Each row of a before or after table is a point. One or more steps were done to the points. Then noise was added and the rows were shuffled. The steps act on how far a point lies along the listed directions, d1 being the first. Name the steps. A step turns or swaps two directions, mirrors them in a line or flattens them onto one, adds a multiple of one to another, or multiplies one. Angles are multiples of 10 degrees, from the lower direction toward the higher: turns from -170 to 170, lines from 10 to 170 but not 90. Use the fewest steps. Two steps may share a direction if one is a turn and the other turns, adds or multiplies; they go together, in the order done. Otherwise the lowest direction goes first.
(in the rows, 128 means zero)

Directions:
(1): [131  91]
(2): [165 131]
Before (12 x 2):
[[165 133]
 [113  90]
 [156 139]
 [110 135]
 [113 102]
 [136 112]
 [137 133]
 [155 129]
 [134 126]
 [110 122]
 [144 109]
 [159 132]]
After (12 x 2):
[[133 135]
 [113  93]
 [153 181]
 [153 179]
 [133 148]
 [111 109]
 [158 189]
 [153 168]
 [116  65]
 [133 122]
 [115  76]
 [144 129]]
Steps: add -1.5 times d2 to d1

Directions:
(1): [102 119 106  93 166 115]
(2): [120 164 100 166 148 120]
(3): [102 157 176 123 143 134]
(4): [166 138 143 121 143  83]
(5): [100 142 121 118  87  93]
(6): [149 168 112  94 119 151]
Before:
[[114 132 115 147  86 107]
 [142 138 109 121 125 154]
 [147 139 177  98 153 101]
 [209 147 150 157 105  50]
 [110 128 104 123 137 110]
 [133 162 119 130  92 148]
 [115 126 142 141 167 138]
 [132  87 128 123 142 137]]
After (8 x 6):
[[130 123 144 131  89 126]
 [ 98 177 129 154 159 112]
 [151 102 133 146 129 150]
 [115 143 137 103 135 144]
 [123 123 121 116  99 111]
 [107  89 121 133 151 125]
 [144 196  71 202 110 183]
 [151 134 111 111 140 117]]
Steps: turn d5 and d6 by -120 degrees; add -1 times d1 to d6; turn d2 and d4 by -110 degrees

Directions:
(1): [153 111 103 107  89  96 134 137 155 124  84]
(2): [ 86 141 107 108  95 133 124 177 101 113 141]
(3): [147 166 146 156 112 122 105 120 105  78 104]
(4): [ 93 143 137 123 107 154 160  98 173 100 127]
(5): [ 93 136  87 140 136  96  85  94 141 131 133]
Before:
[[133  93 134  96 134 135 179 117 195 162 122]
 [ 99 182 118 118 116 129  76 166  73 127 152]
 [ 65 150  88 134  58  83  70 149 119  94 125]
 [151 117 114 140 123  99 120 120 156 147 101]
 [148 105 145  93 139 160 155 128 152 160 136]
 [131 116 125 154 130 126 104 116 109 121 126]
 [173  84 112 108 128 101 148 134 173 143  95]
 [118 146 128 130 142 149  91 177  82 118 175]
 [152 111 144  94  94 125 188 131 154 128  91]
 [ 97 169 137 149 131 139 119 133  90  78 145]
 [169  74 116 107 151  96 137 119 164 188 110]
 [147  82 120 112 150 118 134 127 146 163 122]
 [137 118 166 123 119 145 196 115 154 141 114]
 [139 121 139 135 135 126 123 174  95 126 126]]
After:
[[ 95 109 104 109 124 107 141 165 105 176 147]
 [159  90 146 119 152 137 141 149 121 150 125]
 [105 172 175 160  72 145 130  93 154  55 113]
 [121 177 151 130 114 144 132  69 178 105 113]
 [131 132 135 132 132 145 130  86 185 108 132]
 [ 93 115 105  99 130 115 140 143 118 163 149]
 [183  93 157 118 159 129 143 157 112 174 127]
 [119 111 127 142 150 123 135  96 166 136 123]
 [130 102 131  90 130 139 151 198 107 169 145]
 [134 102 120  86 137 147 133 152 130 174 145]
 [ 92 151 111 139 120 114 118 102 139  85 124]
 [153 102 130 121 156 126 133 157 124 147 136]
 [155 131 138 149 134 123 119 143 116 143 118]
 [141 113 131 153 124 130 112 112 117 114 116]]
Steps: multiply d1 by 0; swap d2 and d4; mirror d3 and d5 in the line at 30 degrees

Directions:
(1): [116 116 155 141 128 175 110 127 128 175  91  84 109 146 138 145 166 146]
(2): [135 138 118 139 120 123 115 182 105 146 156 113 133 133  80 177 138  84]
(3): [ 89 129 102 122 143  92 104 138  85  95 121 109 140 129 116 127 167 180]
Before:
[[126 131 103 106 155  62 106 127  85  84 142 149 152 120 111 136 127 154]
 [ 95 135  98  97 141  60 106 139  67  62 137 130 140 119 107 103 159 159]
 [138 131 157 150 113 167 119 131 152 180 113 101 110 145 126 176 136  99]
 [ 66 145  92 112 143  49 121 115  80  67 133 140 152 105 130  97 155 177]
 [145 123 127 127 117 154 147 160 134 168 156 111 149 137 100 192 120  75]
 [119 144 110 143 128 138 109 184  92 151 198 122 138 134  97 176 120  77]
 [130 111 135 124 152 148 131 105 156 126 123 157 111 133 153 104 123 139]
 [135 139 149 101 136 139 164  88 153 131 140 167 125 127 153 103  95 118]
 [168 133 158 145 113 163 140 128 149 159 137 140 120 128 134 133 101  77]
 [160 118 164 152 123 192 136 136 170 180 128 148 128 137 146 148  94  90]]
After:
[[102 134 121 134 139 143 116 127 104 137 160 123 131 134 144 132 123 140]
 [118 138  94  89 134  54 125 131  87  53 155 158 145 111 108  94 129 132]
 [136 124 164 150 117 180 116 122 126 167  97 102 113 141 147 137 154 132]
 [ 89 154  85 113 136  39 134 126  88  65 160 163 158 100 112 105 127 136]
 [135 109 169 155 129 203 115 137 151 191 100 117 121 150 153 151 134 130]
 [123 132 103 102 150  67 109 126  91  81 136 146 153 121 116 133 127 155]
 [151 134 157 139 112 167 133 106 168 167 116 121 112 138 139 153 113  93]
 [124 109 136 119 127 168 145 117 145 156 120 104 142 138 139 153 138 133]
 [124 115 134 129 151 147 116 137 138 139 126 134 113 139 130 132 139 129]
 [101 136 149 117 146 150 123 117 113 161 117 109 120 150 129 142 157 154]]
Steps: mirror d1 and d3 in the line at 130 degrees; multiply d2 by 0

Directions:
(1): [114 138 149 151 129 110 130  99  69  94 105 129 157 155 130  93 139  65
 141 103 130 114  77 139 138 162 126 148 108  94 124 140]
(2): [122 133 103 130 121  86 129 114 119 117 178 146  99 172 148 178 170 116
 156 130 164 121 168 121 118 133  96 181 113 131 136 110]
Before (12 x 32):
[[134 116 150 127 131 164 121 155 150 143  92 103 147 103 121  93  88 162
   95 141  98 123 117 139 146 119 164  62 139 136 125 135]
 [143 117  90 124 122 100 129 140 155 138 183 135 105 131 163 165 147 149
  145 139 152 133 182 121 123 117 114 167 111 129 127 118]
 [145 115 112 114 130 146 126 163 178 164 166 133  84  90 131 153 113 180
  123 143 121 134 177 118 125  98 139 133 171 162 138 110]
 [134 122 128 118 126 131 108 146 173 133 121 137 128 113 109 132 113 158
  108 142 128 137 130 127 140 123 138 116 144 136 123 121]
 [125 125 119 143 135  73 127  90  96  93 174 138 105 162 139 164 178  97
  161 114 148 116 156 128 123 152  99 180  97 116 143 124]
 [113 139 144 138 141 117 138 110  89  98 124 106 153 159 140 100 134  77
  131 112 119 117  84 140 136 138 120 133 113 108 123 136]
 [133 116 135 106 142 186 133 170 188 175  97 112 115  64 115 124  93 193
   84 152  87 147 131 125 142 100 164  63 165 149 130 121]
 [125 133 146 106 132 131 127 133 119 130 113 133 137 130 109 117 134 113
  126 107 110 140 107 121 118 129 141 133 124 125 128 115]
 [137 123  97 108 131 139 116 153 180 155 171 120  93 117 146 174 136 193
  121 140 125 124 189 108 131  91 108 117 134 168 152 102]
 [137 133 119 115 129 153 130 156 172 158 121 128 105  95 126 123  89 175
  109 147 102 134 160 124 118  92 148  81 139 158 122 122]
 [156 120  84  83 115 151 116 183 223 186 173 132  80  93 127 189 137 221
  108 177 131 139 218 106  90  82 115 108 167 174 124 115]
 [139 112 138 125 140 161 139 148 150 165  97 123 153  94 101  91 101 150
   89 130  82 134 123 128 125 114 157  75 139 139 134 134]]
After:
[[128 127  99 135 120  93 129 120 121 128 188 150  84 149 157 171 158 121
  159 124 156 118 166 117 123 131 113 196 145 140 140 100]
 [126 143  94 125 121 103 131 139 159 141 170 144  78 149 147 170 137 152
  139 144 146 119 190 122 111 102 110 137 122 155 134 102]
 [129 132 143  97 125 134 120 144 143 143 117 128 134 118 108 130 127 131
  120 117 107 143 120 117 120 116 140 125 130 132 126 114]
 [116 133 104 132 131  83 117 111 106 113 180 138 106 180 164 167 182 110
  150 115 155 105 160 116 134 131  82 178  95 133 146 101]
 [131 127 152 115 151 153 142 138 133 132 104  96 158 111 121  87 102 122
  106 126  96 134  85 139 134 114 147  89 136 127 114 142]
 [134 128 118 144 122  88 131 110  99 109 148 132 139 151 166 121 152  86
  158 111 147 122 124 134 135 154 121 185  96  93 124 130]
 [120 123  95 107 133 123 135 148 179 164 180 143  64 127 146 207 162 175
  126 162 144 137 199 111 131 104 113 148 146 156 140  94]
 [131 126 119 119 122 102 113 137 160 122 148 143 118 143 122 152 140 145
  122 140 151 131 144 124 138 128 117 148 135 131 123 115]
 [131 134  75 122 100  69 120 119 124 119 206 157  85 202 155 207 210 113
  161 144 184 104 196 108  86 141  74 217 121 124 128 106]
 [140 109 103 116 131 128 132 151 172 174 156 139 108 121 118 158 135 173
  110 149 118 132 189 112 109 102 125 118 135 161 142 112]
 [124 122 159 152 144 113 123  86  69  84 106 121 159 127 120  91 137  70
  140  99 110 122  78 139 142 166 132 133 106  94 130 157]
 [138 112 115 110 127 138 122 161 179 149 154 121 100 129 147 166 123 186
  116 160 133 127 184 125 128 102 131  98 139 160 134 111]]
Steps: turn d1 and d2 by -80 degrees

Directions:
(1): [108 138 152  82 124 136 148 124 138  85 147 113 115 196 109 107 165  92
 138 114 122 103 127  97 134 120 137 126 112 117 117 151 134 197 130  94
 136 120 113  78 127 133  84 141 123  86 136 136 141 148 127 115 118 113
 150  52 180 116 155 104 162 131 118 134]
(2): [126  91  91 135 108 198 137 128 141 125 122 165 115 151 107 127 133  98
 107 132 134 108 113 109 131 165 112 152 119  93 121 121 149 121  77 124
 157 131 115 127 108 108 123 130 175 130  66 150  74 137 147 134 185  98
 112 151 138 145  77  92 141 107 111  88]
Before, 11 rows:
[[112 114 136 104 120 145 134 103 134  85 134 134 110 170 109 112 167 109
  121 123 129  99 131 100 141 144 144 139 105 103 118 138 138 169 113 107
  125 124 129  82 139 129  78 142 146 108 125 145 125 153 123 134 145 114
  140  87 167 148 133  96 144 131 119 113]
 [167 138 118 185 136  61 107 142 122 171  93 118 163  26 160 159  86 195
  146 156 154 179 142 203 107  98 117 114 153 167 150 110  90  30 165 173
  113 124 163 195 149 148 177  96  94 184 154  87 158  99 113 133 110 168
  105 208  39 115 124 195  91 133 126 150]
 [127 178 165  92 150  52 138 123 123 112 157  86 137 125 142 104 144 152
  167  99 123 136 144 138 121  85 144 108 158 152 140 163  97 170 187 121
  103 112 144 105 143 157 122 137  60  96 213 113 219 112 104 120  68 170
  152  73 140  94 183 170 139 167 135 178]
 [136  81 104 134 102 230 134 148 151 117 130 198 119 174  97 121 131  76
   82 118 144  92 115  86 128 184 124 146 115  77 130 122 157 118  71 112
  178 128 100 108 118  91 127 130 166 127  61 162  59 141 160 143 194  97
  123 143 154 142  72  79 148  98 110  70]
 [112 111 113  81 112 159 140 123 139 118 138 127 117 168 112 110 145  85
  126 121 122  85 121  86 122 141 110 150 121 109 120 129 146 163 107 120
  150 139 107 110 119 117 103 137 131 116  79 144 113 145 143 142 159 106
  139 114 170 113 113  93 181  90 106 102]
 [122 152 140 128 142  81 103 122 110 147 123  94 131  96 159 128 125 152
  143 137 104 133 153 160 139  99 147 128 134 171 147 103  88 111 164 130
   98 142 135 149 146 142 132 130  85 138 181 102 172 131 115 122  83 146
  136 105 117 101 150 177 105 153 135 161]
 [157 147 125 127 137 108 138 131 117 136 130 114 138  90 127 130 104 148
  125 140 149 150 145 154 128 121 126 123 142 131 135 108 133  86 152 156
  125 124 150 165 144 128 140 128 105 150 142 116 131 122 114 135 103 129
  127 146  98 133 126 147 106 133 143 134]
 [129 141 129 139 131  91 122 128 117 145 117 110 149  84 140 134 141 164
  141 154 136 140 149 154 118 106 136 116 123 150 134 131 118 120 155 145
  121 151 130 145 139 127 140 127  98 155 160 100 148 133 119 119 114 139
  132 153  90 131 151 155 121 140 132 148]
 [128 133 119 116 130 150 123 128 127 107 144 130 121 181 104 116 147  97
  118 118 131 106 127 110 140 131 137 129 118 101 118 129 154 167 106 101
  154 133 104 117 117 136 113 145 145 105 126 141 129 127 130 130 152 120
  154 101 149 112 136 107 167 120 126 134]
 [129 101 122 124 106 199 143 126 150 107 115 144 116 181  94 113 154  83
  117 122 128  83 118  82 135 161 131 154 105  88 121 120 136 159  86 126
  141 140 110  94 113 109 102 120 164 111  70 154  84 139 145 131 172  93
  114 126 150 140 103  63 158 103  99  76]
 [129 145 124 113 139 111 124 108 133 124 143 112 138 122 136 134 124 119
  145 127 136 149 139 131 127 123 148 123 118 143 135 138 115 141 149 114
  100 129 135 117 142 124 129 129 118 146 148 102 150 128 122 127  88 148
  130 115 133 127 158 149 107 144 133 142]]
After (11 x 64):
[[126  78  83 116  84 226 163 135 167  88 116 169 112 197  82 118 162  66
  119 138 156  92 105 107 124 164  97 163 103  70 116 136 148 142  60 103
  188 115 107 103 105 116  87 123 185 114  35 151  67 154 154 123 213  76
  111 120 154 131  62  71 181  92  70  74]
 [142 126 112 100 116 168 159 130 133 106 137 134 119 153  99 116 131 101
  116 135 148 119 134 118 134 144 118 143 123  97 124 116 155 125 114 129
  152 120 129 131 128 117 109 138 139 123  98 140  98 141 129 133 140  96
  131 112 140 139 104 103 138 119 121 108]
 [110 152 152  63 128 125 163 121 139  74 167 110 115 201 108  86 177  95
  156  89 123  98 128  94 128 113 137 129 138 110 126 174 121 219 140  89
  136 108 120  64 120 145  82 148 103  65 161 140 181 136 123 115 113 130
  156  35 191 102 156 116 179 148 110 144]
 [129 142 151 135 143  69 107 106 114 122 125 110 133  90 144 133 132 166
  135 130 129 139 147 144 133 115 152 117 127 147 135 126 111 119 161 141
   90 128 155 126 158 144 117 129 103 140 179 117 169 129 107 139  97 157
  137 128 115 141 163 153 102 148 143 147]
 [143 157 132 142 149  89 102 130 109 139 135 110 140 115 133 132 119 147
  129 124 129 141 141 147 133 106 142 110 139 137 132 119 132 125 147 129
  126 138 125 153 135 147 147 134 110 131 171 117 165 105 114 133 114 156
  153 135 105 106 161 152 132 136 147 161]
 [100 121 120  92 115 169 135 119 134 105 135 122 103 186 117 104 165  83
  128 128 107  87 135 110 149 133 139 153 108 121 130 119 119 171 108  91
  137 135 106 101 123 125  87 143 133 102 117 134 123 159 135 116 137  95
  140  59 176 109 118 111 151 131 107 122]
 [166 125 132 188 139 105  92 153 116 181 114 158 159  42 158 152  70 174
  104 129 143 161 141 161 115 135 137 109 153 149 158 101 114  34 154 166
  121 136 144 179 153 115 197 107  95 180 153 113 129  97 128 151 114 168
  118 210  64 130 121 174  78 129 152 129]
 [122 135 118 101 128 142 134 107 141 107 148 122 126 155 121 127 138  95
  141 124 136 133 132 111 132 136 144 132 108 125 129 144 125 164 126 100
  113 127 124 100 134 117 111 135 135 131 124 115 132 138 130 124 109 130
  130  96 158 130 146 126 123 136 122 126]
 [111 116 116 110 108 160 144 127 136 109 128 133 126 157 106 118 175 109
  129 147 137 105 132 114 126 133 129 137 103 110 120 142 143 167 111 114
  154 147 107 104 122 113 101 139 139 126 112 127 108 157 134 112 158 101
  133 117 140 137 126 103 157 122 109 114]
 [135 142 133 118 140  65 110 127 117 165 129  97 145  72 155 130 104 155
  142 132 120 134 141 139 113 104 119 121 148 159 139 115 115 101 166 159
  108 143 138 161 144 135 153 122  81 156 145 109 164 114 120 149 103 156
  136 164 108 104 148 160 130 111 134 144]
 [159 144 148 175 144  82 102 128 116 167 102 107 154  60 150 141  96 176
  135 135 127 144 142 152 124 115 145 120 140 157 147 102  97  80 162 175
   88 145 150 161 144 135 166 101  98 161 152 110 148 100 117 138  98 159
  110 191  68 130 147 148  93 132 136 130]]
Steps: mirror d1 and d2 in the line at 140 degrees
